Each row of a before or after table is a point. One or more steps were done to the points. Then noise was added and the rows were shuffled. The steps act on columns, c1 being the first. Name the steps. A step turns or swaps two columns, mirrors them in a line or flattens them onto one, adds a multiple of one to another, or multiplies or shifts one. Angles are multiples of 10 degrees, from the lower column toward the higher: turns from -170 to 170, lines from 10 to 170 but not 90. Use the fewest steps. Two steps may share a column if one is a turn and the other turns, adds or multiplies; they go together, in the order done. Otherwise the lowest column goes first.
In the rows, 128 means zero.

Before (8 x 2):
[[160 100]
 [129 132]
 [126 185]
 [163  83]
 [180 102]
 [128 125]
 [157  82]
 [116 188]]
After (8 x 2):
[[ 88 175]
 [ 98 177]
 [130 125]
 [126 132]
 [170 120]
 [181 106]
 [176 104]
 [186 132]]
Steps: turn c1 and c2 by 30 degrees

Before (12 x 6):
[[143 155 157 163 117 138]
 [173 120 100 154 109 112]
 [118 108  83  96 182 107]
 [147 117 103 158 116 138]
 [174 152 132 148 105 130]
 [138 133 100 145 155  73]
 [158 139  93 159  94 135]
 [111  96 115 160 174  96]
 [115  38 111  51 120  65]
 [133  99 131 114 178  63]
 [117  81 123  77 211  65]
 [192 114 138 159 136 136]]
After (12 x 6):
[[146  98 160  79 229 150]
 [174  70 187  51 171  80]
 [161 139  97 159 100 106]
 [161  92 114  96 180 158]
 [143  96 148 158 183 143]
 [162 127 119 156 113 127]
 [147 120 152 114 208 124]
 [181 143 115 154 129 103]
 [142 173 111 144 112 110]
 [149 128 108 146 190 113]
 [107 166 126 163 117 127]
 [167 175 146 159 129 141]]
Steps: turn c2 and c3 by -50 degrees; turn c1 and c2 by 50 degrees; turn c5 and c6 by 50 degrees

Before (13 x 9):
[[157 119  39  69 143 138  99  79 128]
 [138 140 149 145  66 122 117 131 117]
 [ 86 133 142 151  82 145  77  63 147]
 [ 95 112 123 144  75 212 131 120  92]
 [122  84 126  83 106  61 126  90 164]
 [181 153 109 117 134 145 114 177 187]
 [133 170  55 165 150  98  50 179 135]
 [139 127 164 129  83 161 118 104 139]
 [ 82 119 125  88 117  93  81 147 158]
 [ 86 171  79 145  93 151 172 152  92]
 [124 147 151  91 142 174 179 129 134]
 [ 66  88  55 132 148  62 141 140 146]
 [174 126  74 131 172  76 147 160  81]]
After (13 x 9):
[[126  94 133  88 122 117 108 162 150]
 [172 126 166 142  79 138 123 116 131]
 [219 147 116 116 138 152 122 184 173]
 [130 144 156 156 100 129 108 147  65]
 [211  77  86 133 184 121 135  83 160]
 [141 211 155 142  98 112 128  91 120]
 [164 179 130  92 123 149 152 138 128]
 [191 144  84  70 183 117 116 127  75]
 [178 157 164 129  83 124 124 139 102]
 [175 102  85 166 178 175  99 133 179]
 [154  60 135  82 118  85 129 162  93]
 [108  60  89 131 173  86 131 144 138]
 [125 151 127 148 130 170 149  92 156]]
Steps: shift c1 by 40; swap c2 and c6; flatten c3 and c5 onto the line at 130 degrees; multiply c7 by 0.4; swap c8 and c9
